Rows are points. Examples show where two turns around zero, p and q, send a point. Write where each new point lands after one turn and then the other. Backwards means that the second turn is done in reverse. Each puzzle has new turns, and all numbers are rounded.

Turn p:
225	64 => 70	223
10	-91 => 82	-41
118	19 => 49	109
-353	8 => -200	-291
Turn q:
136	229 => 266	8
-68	-264 => -259	-84
-69	35 => -8	77
Where do these land?
q, then p backwards: -76	-31 => 3	82
q, then p: -12	277 => -9	277
p, then q: 88	-245 => 85	-246

Turn p:
245	66	110	-110 => 73	148	84	-233
199	-131	45	-124 => 166	-37	102	-187
-131	-202	-89	245 => 40	-156	97	301
172	-199	-7	-105 => 208	-99	95	-134
-184	242	-255	-21 => -66	90	-353	144
-9	227	190	43 => -221	188	46	-57
-291	-4	7	72 => -200	-135	-69	165
Turn q:
237	-181	101	-28 => 166	-16	231	137
-10	214	-142	258 => -126	34	-287	183
90	298	-157	46 => 77	132	-307	77
-91	-197	298	-198 => -34	50	362	-201
-133	-227	105	-145 => -36	-110	232	-184
-20	104	-230	41 => 28	-79	-242	14
-73	-11	25	26 => -77	-10	11	-25
Where do these land?
q, then p backwards: -141	-176	-93	56 => -163	-143	96	-79
q, then p: -88	-99	130	-30 => -143	-70	35	-94
q, then p backwards: 184	-21	-88	-314 => 293	-149	-145	-109
q, then p: 97	346	-37	-239 => 162	292	-246	-125
p, then q: -17	-100	68	365 => -273	140	119	200
q, then p: -34	49	20	162 => -71	-20	-42	151

Turn p:
12	123	11	234	83	-179 => -200	-124	131	-6	-70	-178
190	-288	-116	3	143	231 => 242	137	-76	-165	261	-167
158	90	334	17	-52	-37 => 78	38	283	-90	-224	56
-236	-94	-69	1	-54	-267 => -145	-241	19	168	147	122
-240	-14	-153	-262	-41	64 => -37	79	-240	167	111	224
151	-245	46	86	-280	-22 => 301	-260	37	-105	3	23
20	196	48	177	127	221 => -19	194	-1	52	-173	-259
-55	231	-100	-257	74	-11 => -221	177	-151	-20	-54	178
Turn q:
-246	-234	7	275	191	52 => 134	190	-361	153	109	102
128	12	-42	-92	194	-155 => 129	-215	-44	-6	-97	-117
-136	-73	-101	102	246	117 => 56	119	-307	10	-80	-28
218	28	294	-58	-171	98 => -252	-122	169	-8	248	-92
97	-121	204	-202	-181	100 => -256	-172	86	-74	164	120
95	50	-287	41	30	-100 => 237	34	50	-161	-127	-67
119	80	-102	-99	-13	-233 => 162	-160	169	-32	-111	-37
-275	257	26	33	-296	121 => -210	326	237	117	-105	118
Where do these land?
p, then q: 33	-51	108	97	-162	9 => 4	-82	52	-72	190	17
q, then p: -119	-34	38	-90	-165	-83 => 161	108	30	102	-67	-75
q, then p backwards: -44	227	-75	-5	-401	-70 => 60	32	415	-66	183	-102
q, then p backwards: 15	216	248	-88	189	178 => -160	229	-166	243	122	-66
p, then q: 193	-345	-67	-62	142	-42 => -47	-315	-199	0	-131	-169
q, then p: -151	-77	-292	-79	90	201 => 10	22	-349	-36	-121	174
q, then p: -194	0	-113	-86	387	95 => 2	-290	-361	-46	-17	-1
q, then p: 233	95	115	91	-231	-234 => 37	96	421	-57	34	-26
q, then p backwards: 33	-30	37	223	152	-54 => -74	-134	-91	75	15	204
